Each row of a before or after table is a point. One or more steps were done to the points. Then noise was added and the rows were shuffled. The steps act on columns, c1 being the first. Write out the steps. A step turns or swaps two columns, mirrors them in a line or flattens them onto one, adds a multiple of one to another, or multiplies or shifts one. Angles are multiples of 10 degrees, from the lower column toward the higher: turns from -170 to 170, lines from 10 to 170 but not 90. Use the fewest steps. Two steps may share a column if one is a turn and the other turns, adds or multiplies; they go together, in the order done. Otherwise the lowest column goes first.

Before, 9 rows:
[[ 46  27]
 [ 35   1]
 [ 58  21]
 [ 64  36]
 [-68  13]
 [-39  -9]
 [  6   7]
 [  2   3]
 [ 17 -24]]
After, 9 rows:
[[ 52   0]
 [ 30 -17]
 [ 59 -11]
 [ 75   2]
 [-40  14]
 [  1   2]
 [  6 -29]
 [  8   3]
 [-54  45]]
Steps: turn c1 and c2 by -30 degrees

Before:
[[-32  19 -21  -5]
 [-41 -42 -39  52]
 [-18 -18  15  27]
 [-41  50 -12 -66]
 [ 11 -14 -58  18]
 [  6  17  17  19]
 [-38  34  30 -39]
 [-46 -29   8   2]
 [  0 -62 -64  -2]
 [ -9  -3  10  21]
 [-45  16  26 -63]
 [-48  51  25 -62]
 [ 28  12  20  34]
 [-63  16  32 -35]]
After:
[[ 42   0  20 -15]
 [ 35 -16 -39  55]
 [-14 -34   8  41]
 [ 17  -9  11  15]
 [-55  -6  31  47]
 [ 21  26 -59  -4]
 [-50  13  30  23]
 [ -3 -18 -67   1]
 [-15  33 -21  30]
 [-73  -2  26  21]
 [-75  34  25  23]
 [-75  58 -12  16]
 [ 20 -26  13  26]
 [ 21   6  15   1]]
Steps: turn c1 and c4 by -70 degrees; add -0.7 times c3 to c2

Before, 9 rows:
[[ 25  -4   8  11  12 -23  26  39]
 [ -5  54 -37  41 -56 -34   9  42]
 [ 10 -26 -38 -42   5  -2  26  39]
 [  5 -25 -17  -9  -1  36 -21  32]
 [-17  39  41  -2  -6  62  25  11]
 [-49 -29  21 -50  12 -33 -66  41]
 [  6  70  25 -14   4  49 -67 -51]
 [-50  10 -25  44 -33   2  37   9]
 [ 43  14 -31 -15 -80 -19 -57 -26]]
After (9 x 8):
[[ 25  -2  10   5  20 -23 -21  43]
 [  9 -25 -40 -18  22  -3 -14  38]
 [ 43  14 -34  -6 -26 -17  94 -23]
 [  4 -25 -17  -2 -21  32   4  33]
 [-18  40  39   1  26  61  -3  13]
 [ -6  57 -39  17  29 -32  52  41]
 [  8  71  27  -6 -64  48  18 -51]
 [-49 -29  21 -21 -66 -35  11  40]
 [-48  12 -26  17  44   2  18   9]]
Steps: multiply c4 by 0.4; turn c5 and c7 by -110 degrees

Before (11 x 11):
[[-17 -77  27  30 -21 -26  10 -42  13   9 -11]
 [  0   0  36 -54  31 -57  -8 -11 -49  52  46]
 [-52 -47 -60 -51  18 -35  48   8  23 -52  -8]
 [ 24 -80 -33  -9   9  44 -36 -49  20  23  39]
 [ 35 -53  -4   3  15  -9 -55 -33  43  38 -14]
 [-24 -45 -25  37  32 -30 -19 -16 -16 -31 -33]
 [ 47   1 -24 -49 -30 -57  27  10 -21  30  50]
 [ 27 -68  19  -1 -14   8 -30  34   5  48  58]
 [ 32 -42 -12  12  -5 -15  53   0  14  33 -40]
 [ 41 -45  36 -61 -39 -18  26   6 -31   7  28]
 [-17  -7  -1 -47 -35   2  26  11   1   6  19]]
After:
[[ -1   2 -66 -10  32 -19  -9 -56 -48  51  44]
 [ 33 -40  -3  -1  -7 -19  52  12  12  33 -39]
 [ 36 -51  -3 -32  15 -13 -58   3  43  39 -15]
 [ 23 -82  55 -50   9  11 -36  -7  20  21  39]
 [-54 -46  25   9  18 -62  46 -51  25 -53 -10]
 [-17  -6   3  11 -33   2  25 -47   2   4  20]
 [-24 -46   0 -16  29 -39 -21  37 -14 -32 -35]
 [ 24 -65 -12  35 -14  18 -29   2   4  48  58]
 [-20 -78 -39 -42 -21  -3  11  29  17  10 -11]
 [ 40 -44 -40   9 -39   9  28 -61 -28   8  26]
 [ 50   0 -19  10 -31 -57  28 -50 -21  28  49]]
Steps: mirror c3 and c6 in the line at 70 degrees; swap c4 and c8

Before, 13 rows:
[[  8  79  23  76  89  20  46  47 -71  32   3 -22 -12 -32]
 [ 30  13  12 -35 -38   7  31 -68  -7  -8 -52  25 -24  34]
 [ 62 -11   7 -33 -22 -16   4 -28  26 -18  14  -7  35   7]
 [-47  -8 -18 -48  -1  -6 -45 -33   9 -36  49 -24   1 -10]
 [ 26 -15  26 -51 -87   3 -12   2  17 -27 -33 -58  27 -24]
 [ -9   4  41 -14  28   7   0  55 -44  -5  17  14  23 -68]
 [ 15  67  67   0  55  -2 -13  28 -12 -26  20  -5 -14 -21]
 [-55 -47  10  -7  31  50 -28  -9  49 -66  64  -3 -30 -41]
 [-12 -39   2   0  21  -1 -83 -24  13 -10  54  -8 -52 -35]
 [  8  -4  13 -17 -33  12 -18  32   3  -9  -7   2  14  36]
 [-35 -64  25 -21  38  20 -53 -36   1 -25   7 -36   5   0]
 [ 56  26  41 -34 -48  43  20 -28 -39 -29  29  -1   1  26]
 [ 16  28  38 -17  57   0  46  63 -41  22  14 -31 -32 -17]]
After, 13 rows:
[[ 24  14  10 -36 -40   6  35 -72  16  -5 -51  27 -23  35]
 [ 20  68  65   3  56  -2 -15  28   7 -24  20  -9 -15 -25]
 [-38 -11 -14 -50   0  -9 -48 -35 -30 -37  51 -21   6  -6]
 [ 20 -13   6 -30 -20 -14   3 -27  67 -16  18  -6  31   8]
 [-21 -35   8  -3  24   0 -83 -26  -1 -10  50 -11 -50 -37]
 [ 62  76  27  73  89  15  46  46 -41  31   2 -22 -12 -34]
 [ 63  25  44 -31 -50  40  22 -28  18 -27  29  -6   0  27]
 [ 28   1  37 -15  29  11   2  59 -34  -6  22  12  17 -67]
 [-17 -60  20 -23  40  19 -52 -42 -28 -26   5 -34   9   1]
 [  5 -15  22 -50 -91   3 -13   2  29 -27 -32 -58  28 -27]
 [ 39  26  39 -18  59   2  49  59 -12  24  15 -30 -32 -20]
 [  3  -6  13 -15 -31  13 -18  26   9 -13  -9   3  13  33]
 [-75 -48  10 -10  31  50 -29 -12 -11 -67  60  -7 -31 -42]]
Steps: turn c1 and c9 by 50 degrees

Before:
[[ 47  13 -41  21 -30  25  -3  23  20  -8 -14 -16 -32  -2  27  55  29  37]
 [-35 -46  -2   4 -33 -16  78  17  15   3  67 -34 -36  44 -54 -22  20  -6]
 [  9 -24  32  -6  -3 -12 -16   5 -13 -39 -22  -8   7 -68  12   7  -6  31]
 [-37 -24   3 -31 -56   9  28  15  34  42  45 -43   6  31 -51 -20  41  22]
 [-29  10  28   6  38 -22 -27 -11  14   4  -6  -1 -22 -27  -8  10 -30 -30]
 [-15 -26  33   2  32   6 -16  25  13   2 -18  20 -15 -36  12 -55 -16  14]
 [ -4 -56  -4 -24 -23 -25  54   9  39  25  16 -74   0  41 -40 -37   8 -18]
 [ 39 -18 -24   7   2  14 -10  42  39   0 -11 -36 -41 -21 -49  55  41  45]
 [-31  16  11  17  32 -41  -7  14  38 -13 -28   2  -4 -37   0  -4 -35  45]
 [-20   3  34  41  27  28 -19 -24  58 -36  -9   2 -12 -46  -2  -6 -51  15]
 [-23 -27 -10 -20 -12 -13  33 -12  12  -2 -21 -38 -10  39 -65 -36  59   9]]
After:
[[ -5 -57  -3 -24 -25 -23  67   9  36  43   6 -73   0 -45 -40 -37   8 -21]
 [-20   3  35  41  28  27 -31 -23  58 -17 -16   2 -10  45   0  -6 -52  18]
 [-24 -27 -13 -22 -14 -12  39 -12  13  18  36 -38 -11 -22 -64 -36  58  11]
 [-30  16  10  17  33 -40 -22  14  39   7   7   1  -4  46  -2  -3 -36  57]
 [ 48  12 -40  21 -30  25  12  20  21  13  10 -17 -33   9  26  56  28  49]
 [-37 -24   1 -32 -57   9  56  15  32  63 -25 -44   7 -48 -50 -19  41  28]
 [ 37 -18 -23   6   1  13 -10  42  39  19  -3 -37 -40  22 -49  56  40  60]
 [-29  10  28   6  39 -21 -44  -9  14  24  -7  -3 -22  29  -7  11 -31 -40]
 [-14 -26  32   3  33   7 -33  25  13  20  -3  20 -14  40  12 -55 -16  17]
 [-34 -45  -3   4 -32 -15  95  17  16  22 -38 -35 -35 -71 -54 -21  20  -7]
 [  8 -23  30  -6  -2 -13 -15   7 -12 -21 -15  -9   7  71  10   7  -5  42]]
Steps: add -0.5 times c5 to c7; shift c10 by 20; turn c11 and c14 by -150 degrees; multiply c18 by 1.3

Before (13 x 24):
[[  3   6   1 -46  -6  40   5  34   0  -9 -17   1  53  -3 -11  38 -27  -5
  -33 -47  34  17  50  14]
 [ -5  -1  34 -20 -42  38  10  13   4 -45 -23  -1 -19 -37  -2  19  11 -19
   -5  -9  36  42  -9 -29]
 [-44  84 -10 -31  22  15  -6 -14   4  11 -21 -24  34  10   3 -22 -13  42
   -9 -16 -29  25 -17  59]
 [-32   8  29   5 -47 -16   1  33  31 -16 -46  22 -31  65  24  19  14 -15
   12  23  12  23  24   7]
 [ 16 -12   7 -37   1  -4 -57   7  -6 -16 -43 -32 -50  52  -5   8  12   1
  -32 -27 -24  61  30 -21]
 [ 19  11  31  16  24  19  19  19  22 -38   1  -9  -2 -23   7  -4  -4  -1
  -12  -9  -4  -4 -20  19]
 [ 10 -47 -11  19   9   6  29  50   5  43 -28 -10  -4 -15   0  16   8   9
    6  17  10 -15 -46  39]
 [ -4   4 -57 -53 -18 -22 -19  13  -9   8 -12 -11  38   9 -23  54   6 -14
   12   3  30  21 -10  28]
 [-14  29 -25 -50   0  -8  16  18   1  16 -31 -14 -26  -9  -6   8 -21  17
    9 -37 -39  41  -5 -20]
 [ -5   0  -2   7 -35  -4   0  11  12  -5 -40  35  18  56 -36  50 -63  -1
  -10 -21  -5   1 -12  -2]
 [ -1   1  17  13  -1  17  32 -13  -6 -35 -37   4  -7  20  20  -7  11   3
   16 -39  35  41   9  19]
 [ 30  25  12  55   1  21  -4  32  -2 -29   7  22  17 -16 -10   2  -3 -12
    6  11  44  38  11 -18]
 [ 30 -28  -4 -26 -51 -14  31  30   7 -10  13 -45 -35  -5  21   5 -11  25
    3   6   2  47   0  15]]
After (13 x 24):
[[-12  39   2 -27  -4 -29 -10 -12   1 -10  13 -45 -36 -30  21 -12  -9  22
   26   5   3  31   0  15]
 [-23  -1  28  18   3 -20 -28  17  27 -38   1  -8  -3 -14   6   5  -3  -1
   -6  -8  -4  -8 -21  19]
 [  1  -3   5  14   1  13  14  20   6 -36 -37   4  -9 -34  22  -8  10   4
   26 -39  33  33   8  19]
 [ 23 -24  33   4   2 -33  63 -16  28 -16 -44  19 -31 -12  22   2  15 -15
   18  25  12  18  25   7]
 [  0  -6 -38 -53  16 -14  12 -22 -31   8 -11 -12  39  16 -24  42   5 -15
   16   1  29  16 -11  28]
 [  5  -2  23 -22   2 -13 -37  40  18 -45 -23  -3 -19  -4  -2   5  10 -20
   17  -9  38  23  -9 -28]
 [  5  -3   4   9  12 -12  56  -5   3  -4 -40  35  18 -11 -35  34 -63  -3
   -4 -22  -4  -6  -8  -3]
 [-38  -7   2  55   2 -33 -13  22   6 -30   7  21  18   6 -10   2  -5 -12
   21  10  44  27   9 -19]
 [ -7  17   1 -35   3  -5  61  -5   1 -14 -45 -30 -49  47  -3   7  12   2
   17 -25 -24  21  30 -23]
 [ 13  45  -4  19   5 -49 -21   6  -1  41 -28  -9  -6 -26   0  19   9  11
   -5  17  12  -6 -45  39]
 [ -4  -4   1 -46  12 -35  -2  41   1  -9 -18   1  54  -3 -11  31 -30  -6
   -4 -48  35  -7  51  15]
 [ -2 -33 -17 -52   3 -19 -12 -10 -13  15 -33 -13 -24 -15  -7   9 -22  17
   24 -36 -40  31  -5 -22]
 [ -4 -94  -3 -31  -6  15  11  15  -3  10 -21 -23  34   3   3 -12 -11  40
    8 -20 -29   9 -17  61]]
Steps: turn c1 and c2 by 150 degrees; flatten c3 and c9 onto the line at 40 degrees; flatten c5 and c16 onto the line at 70 degrees; turn c6 and c8 by 90 degrees; turn c7 and c14 by -100 degrees; flatten c19 and c22 onto the line at 50 degrees

Before, 12 rows:
[[-34  10 -13  21  22 -11  13 -22  17  47  21 -22  20  -7   2 -35 -79 -13
    5 -31  -8 -33  36  11  13 -38  45   7 -21   2  12   3  14   8  -1   8
   34  -5  -3  11  33  41  34  25 -44  18  -5  15]
 [ 10 -38  58  20   3  20  -6 -45   3  -7 -60 -10  47  -3 -19   5 -27 -23
   50 -10 -20  -7   3  49  -2   0 -24  30  11  18  25 -35 -22 -12   9 -43
  -36  24  54  26 -16  34 -20  34   8 -11  45   0]
 [-14   4 -12  -4 -37 -43  12   5  -8  28 -22  21  11 -31  42  10 -33  53
  -77 -36 -10  51 -20 -11 -12  27 -26  45 -27  -5 -38  -3 -13  10 -13   2
  -13 -10  -4 -11   3  -4  31 -32 -55 -61  28 -15]
 [ 16  -2 -18 -21  -4  -6  53   4  20  -7 -32 -32 -18 -17 -23   5  10  15
  -70 -52  47 -22  -7 -41  18  22 -37  36  19  25  -3  -9   7   9  41 -53
  -21 -15  39  28   1 -21  26 -34 -10 -20   3 -30]
 [-16  44  30 -12  -9 -57 -21  75 -38  14 -42   2  39  37 -38 -10 -65  -4
   24 -43  32  -4 -33  16  26 -21 -24  48  12 -26   1   8   3  26  27 -10
  -15  26  56  -5 -30  12  53  29  57  44  15 -29]
 [ 14  29 -23 -41 -24 -31  14  -8 -19  57 -30 -16 -26 -19 -34   1  66   3
  -15 -18  30   5 -32 -31  68 -25  16  25 -24  46   2   1  -9  40   0 -20
   35 -37  13 -51  61 -56   1 -12  33 -14 -41   5]
 [-32  38 -37 -71 -17 -37  11  36  -7  10  43 -21 -44   6  18   6 -58  -6
   39   3  19 -18  -1   3  59 -31  -2  14  -1  31  -1 -23 -22 -72  41  14
    3 -14   4 -27 -67  -7  14  23  11  24   8   3]
 [-19   7 -29 -27   1 -47  24  -6  52 -27   3 -14 -51  10 -19  32 -60  11
   54  40  -3 -19  35  38  -5  17 -30  19  36  32 -40 -11 -28 -26  47 -18
   -2  11 -29  19  36  33  20  17 -70  14 -34  57]
 [ 24   2 -14  23 -13 -37   5  67  40 -78 -72  -6  20  43 -20  54  20  27
  -61 -76 -16  12  -2   3   0 -87  -8  18  68  -4 -12   7 -41  71 -31 -33
  -14  16   6  11 -13   1  -4 -20 -17 -45 -17  32]
 [ 34   9  57 -64 -29 -48 -54  65 -50  80 -33   3   6   0 -44  32  47   5
    3 -50 -68  24 -42 -29  35 -47  -1  23  35  -9 -48  -7  25  -6  22 -12
    2  15 -22  25 -13 -16   0  37  40  25 -31  17]
 [ -8 -30 -28  17  18 -37  23 -39  12  -4  -5  11   0 -35   8  26  30  63
    0 -69  -7 -25 -16  16  -5   3  -6   7  22  56  34 -47 -20  20  -4 -14
  -45 -24   7 -12  27  34  -8 -32  53 -43  42  -2]
 [ 95   6  42  13  32  20   2  23  40  -5  22  59 -19  20  -9  -7 -42   2
   52  16 -37  -2 -16 -12  13  33 -16  18 -20 -16 -42  -8  12  30 -46  -9
    9 -15   8   8  62  11 -33  61  58 -14 -22 -23]]
After (12 x 48):
[[ 26 -16 -13  19 -12 -40   8  64  35 -74 -35 -10  17  49 -21  54  21  28
  -60 -80 -16   5  -7  -5   2 -87  -2  22  68  -7  -6   7 -36  76 -31 -34
  -10  14   6   8 -19  -2  -6 -23  17 -44 -20  27]
 [-35   0 -11  18  22 -12 -13 -20  17  46   3 -26  19  -6   7 -40 -79  -9
    3 -32  -9 -29  11  10  13 -39  49  45 -20   5  18   1  20  14  -2  11
   31  -3  -1   7  33  42  36  29  12  16  -8  18]
 [ 96 -34  40  14  35  21  16  21  40  -7   8  57 -28  18  -8  -9 -41   1
   49  22 -39  -3 -17  -9   8  33 -21 -58 -17 -13 -28  -9  13  29 -49 -11
    9 -13   7   9  66   5 -35  83  18 -11 -23 -27]
 [-13 -37  28  -9  -7 -60   7  72 -38  16 -16  -4  35  34 -31 -15 -68   1
   28 -45  25  -3 -15  14  23 -19 -30 -56  12 -29  28   3   7  21  26 -13
  -19  30  55  -5 -32   8  52  36  45  47  15 -28]
 [-30 -28 -33 -72 -22 -38   6  36 -12   9  14 -18 -42   5  15  -1 -63  -6
   40   3  22 -14  -8   2  64 -28  -3  -9  -2  30  22 -23 -19 -75  42  17
   -3 -12   3 -26 -68  -6  20  34  15  25   7   5]
 [-13 -25  -8  -4 -42 -41  12   8  -6  28 -15  26  10 -32  43  13 -31  56
  -75 -36  -7  48 -19 -13  -8  28 -29  55 -26 -11 -24  -2 -20   9 -13   6
   -9  -7  -4  -9   5  -2  33 -42  41 -63  20 -14]
 [-20 -33 -32 -26   5 -48   0  -8  48 -30   2 -15 -48  13 -13  23 -59  11
   53  38  -2 -18   1  39   0  20 -34  66  35  27 -25 -14 -28 -26  50 -17
   -2  14 -34  13  38  33  22  18  22  19 -37  58]
 [ -4  43 -28  17  16 -44  12 -38  14  -1  -6  15   0 -35  12  23  29  60
    4 -65 -11 -28 -19  20  -7   5  -6 -49  22  54  12 -46 -23  21  -4  -4
  -46 -24  12 -15  28  31  -1 -38  13 -41  47  -3]
 [ 14  -2 -18 -19  -5  -2  22   0  21  -8 -16 -28 -18 -22 -33   8   8  14
  -74 -49  48 -22 -31 -36  26  17 -40   6  18  29  -4  -6   7   9  31 -59
  -15 -15  47  30  -1 -21  25 -47  29 -22   4 -26]
 [ 16  52  52  16   3  22  -5 -47   3 -10 -17 -14  43   6 -12   5 -27 -21
   55  -6 -18  -8   9  48  -3   3 -22 -11   8  24  -4 -35 -24  -9  12 -43
  -38  20  50  26 -16  35 -23  44  26  -5  42  -4]
 [ 27 -36  54 -67 -31 -43   1  70 -51  75  -3   4   5  -1 -41  33  45  13
    8 -53 -67  23   5 -29  35 -47  -5 -38  34  -4 -36  -7  28  -4  24 -13
    2  13 -25  25  -4 -16  -1  49  18  21 -33  18]
 [ 12 -21 -21 -46 -23 -34  24 -10 -19  64 -11 -15 -27 -16 -31  -6  62   8
  -11 -13  31   8 -25 -33  69 -26  13 -36 -21  42  18   3  -7  42  -3 -17
   28 -40  16 -48  61 -56  -3 -17  17 -14 -43  -2]]
Steps: mirror c2 and c31 in the line at 70 degrees; flatten c7 and c23 onto the line at 130 degrees; multiply c11 by 0.4; turn c28 and c45 by 90 degrees; multiply c44 by 1.3
